Every row gives one point. To make a cloud, some directions were put in groups of two or more. Within a group, all points are equally far from the middle, so they leave a hole (a ring in 2 directions, a hollow ball in 3). The other directions are filled evenly. Then the cloud was stretched, turned, moved and blurred a little. How many holes are there, and how many directions does each take, smallest first?

Cloud:
[[  0  -2  31]
 [ 29 -18   7]
 [-42  26   9]
 [ 12   2 -26]
 [-71  -3  15]
 [  1  37  43]
 [-28   6 -45]
 [ 44   8 -18]
 [-20 -36 -23]
 [-34 -18 -43]
 [-61  -3   8]
 [-48  27  -2]
 [ 33  54   7]
 [ 50   1 -32]
 [  2  42  26]
 [-52   3  20]
 [-63   4  -2]
 [-44   8   5]
 [-17  17  40]
 [-52  14  31]
 [  4  44   4]]
Holes: 0

Cloud:
[[ 21  20  35]
 [ 54  54  -4]
 [-48  11  12]
 [ 35 -58  18]
 [ -4  29  45]
 [ 44  -2 -28]
 [-19  16  49]
 [-22  16 -29]
 [-59  35  24]
 [-10 -61  22]
 [-55  46  16]
 [ 24  31  22]
 [ 10 -26  -7]
 [ 12  34  27]
 [-47  27 -15]
 [  9 -15 -23]
 [-36 -17  -9]
 [-32  36  29]
 [ 23   4   4]
 [ -1  -6  20]
 [-42 -25  30]]
Holes: 0

Cloud:
[[  4 -44 -41 -47]
 [ 77 -31 -15 -20]
 [-36 -37   6  -5]
 [  5  41  21  13]
 [  9  42  18  -8]
 [ 38  40 -13  13]
 [-22  -4  -8  18]
 [ 52 -50 -15 -16]
 [ 71 -25  -3 -25]
 [-22 -11  37  16]
 [ 48  16 -33 -22]
 [ 10  32  33  31]
 [ -4  16 -37  -4]
 [ 13  -3 -29 -62]
 [-32  27  40  -4]
 [  8   5  56  -9]
 [ 50 -29 -49   4]
 [-13 -38 -13   4]
 [ 47  22 -33 -15]
 [ 26   4  36 -33]
 [ 33  12 -39 -32]
 [ 29 -18 -13 -56]
 [ 16 -47   1 -47]
 [-14  -6  41  21]
 [ 46 -25  24 -28]
 [ -8  40  21   4]
 [ 37  -2  56   5]
 [ 13 -15  52  19]
 [-20  25 -36 -39]
 [ -6 -53   9 -40]]
Holes: 1 (3)

Cloud, 31 rows:
[[  0  57 -21 -31]
 [-14  30 -37 -70]
 [-16  21 -13  22]
 [ -5  34 -24 -49]
 [  5 -21 -34   7]
 [ -8 -47   9  24]
 [ 17 -31 -14 -28]
 [ -2  46 -29 -11]
 [-43 -52 -45   5]
 [  1 -40 -31 -49]
 [ -1  45  -9 -67]
 [-25 -70 -48 -14]
 [-30 -24 -56  10]
 [-10 -32 -24   3]
 [-66   2  -6 -15]
 [-30 -14  10   2]
 [-30 -54 -57  25]
 [ 30  10   2 -39]
 [-13 -19 -12  -4]
 [  7   2 -40 -16]
 [-14  -5 -11   5]
 [-30 -26 -58  24]
 [-10 -40 -61 -11]
 [  6 -20 -26  -7]
 [ 17  32  13 -25]
 [ 16  34 -28 -25]
 [ 20  -6 -28 -64]
 [-16 -52 -30 -17]
 [-57   1 -18 -33]
 [ 13  35 -17 -11]
 [-45  19 -32  -2]]
Holes: 0
